Every row gives one point. Before rounding, the points of a table are all equally far from one centre. They may lie mostly on one side of it. Where is the centre, to within rounding?

Points, 7 rows:
[[ 2.0  4.5]
 [ 0.7  4.5]
 [ 5.7  0.2]
 [ 4.1  3.6]
 [-2.7  1.7]
 [-2.9  0.5]
 [ 5.7  0.6]]
Centre: [1.4 0.2]

Points:
[[ 0.0 -0.3 -4.3 -0.3  2.2 -1.8]
 [ 7.1  3.7  4.0 -0.4  0.3  3.0]
 [ 3.3 -1.0 -3.0 -4.7 -1.4  3.8]
 [ 3.1  4.7 -2.7 -0.2 -7.6 -0.6]
 [ 5.6  6.3 -2.1 -1.2  1.4  0.7]
 [-1.0  2.8 -1.7 -0.6 -3.2  5.9]
 [ 1.7  3.0 -4.1  2.9 -2.0  4.9]
 [-0.5  0.4 -5.4  1.3 -0.8  2.9]
 [ 0.1  0.2 -4.6 -4.0 -3.9 -0.8]
 [-0.6 -2.5 -3.3 -0.8 -1.8  3.8]
 [ 5.9  1.2 -2.9  4.3  0.7  2.9]
 [ 4.6  4.2 -2.5  0.8 -6.5  3.8]]
Centre: [ 2.7  1.3  0.3  0.1 -2.0  0.2]

Points:
[[ 2.9 -1.3  1.2 -4.5  4.4 -5.2 -2.1  4.5 -3.0]
 [ 2.3 -7.4  1.3 -1.3  1.2  0.2 -3.4 -1.9 -2.1]
 [ 1.7 -2.8 -1.5 -8.3  4.2 -0.7 -1.1 -2.3 -3.7]
 [ 0.8 -3.5  1.0 -6.8  0.7 -2.2 -2.9 -1.6 -5.0]
 [ 1.6  1.9 -2.4  0.5  4.5 -1.7 -3.8  0.4 -1.6]
 [ 2.3 -1.6 -1.5 -9.6  4.0 -0.9 -2.8 -2.2 -2.1]
 [ 5.1 -1.8 -0.6 -5.7  2.4 -4.1 -1.6 -4.5  0.7]
 [ 5.7 -1.8  0.4 -4.1  3.7 -5.9 -3.9  2.3  0.1]
 [ 2.2 -4.0 -3.7 -2.0  0.7 -3.3 -1.4 -2.4 -3.8]
 [ 1.1  1.2  2.8 -3.4  0.3 -5.2 -1.5 -0.5 -3.5]
 [ 2.2 -3.7  2.5 -2.6  5.6 -3.7 -1.0 -1.9  0.2]
 [ 2.7 -2.1  0.3 -4.7  4.7 -5.9 -2.4 -1.3  0.0]
 [ 0.9 -3.1 -0.5 -3.1  3.5 -2.4 -1.5 -2.4 -4.4]
 [ 3.0 -2.0  1.8 -7.1  3.8 -3.7 -2.4 -3.4 -0.1]
 [ 0.7 -4.7 -4.4 -3.4  3.5 -0.3 -4.3 -0.1 -3.7]]
Centre: [ 1.7 -1.5 -0.7 -4.2 -0.5  0.9  0.0  2.6  2.1]
